Every row gives one point. Two turns around zero, p and q, are shown by what they do to some points. Write where each new point lands after one turn and then the other. Backwards means that the second turn is done in reverse. Each puzzle has new turns, and all numbers are rounded.
In the rows, 128 means zero.

Turn p:
[ 97 178 115] -> [139 167  83]
[172 139 154] -> [128 152 174]
[ 90  65 145] -> [ 80  71 116]
[143 118 110] -> [147 114 137]
[138 139 117] -> [145 135 130]
Turn q:
[144 149 154] -> [153 152 141]
[ 75 181  73] -> [150 105  41]
[138 121 118] -> [127 114 135]
[104 135 141] -> [121 149 110]
[153  78 145] -> [ 96 125 177]
[154 104 136] -> [120 122 163]
Where do these land?
p, then q: [145 187 138] -> [187 142 115]
q, then p backwards: [124  91 127] -> [124 108 159]
p, then q: [157 125 147] -> [130 162 134]
p, then q: [111 145 105] -> [143  98 128]
q, then p: [ 90  60 146] -> [ 91 133  57]
p, then q: [141 160 104] -> [166 118 144]

Turn p:
[ 90 127 100 131] -> [128 102 135 167]
[132 164 152 145] -> [114 128 163 101]
[110 168  84 114] -> [ 86 129 147 172]
[167  66  85 139] -> [181 174  92 161]
[122 117 161 122] -> [133 110 116 100]
[147 126 186 118] -> [127 125 116  67]
Turn q:
[ 87 104  93 158] -> [102  97 145  79]
[157 149 136 148] -> [144 108 106 152]
[146 118  94  93] -> [164 154 129 100]
[145  95 142  92] -> [151 160 163 138]
[145 148 152  95] -> [137 163 115 157]
[125 193 136 183] -> [101  82  65 151]
[ 90  89 142 127] -> [ 96 132 173 118]
Where do these land?
p, then q: [139 175 127 132] -> [ 86 145 125 146]
q, then p backwards: [129 117 110  89] -> [167 126 137 147]
p, then q backwards: [ 67 102 162 136] -> [155 120 101 192]
p, then q: [172 152  92 171] -> [110 122  81 183]
q, then p: [133  94 149 112] -> [128 122 146  89]
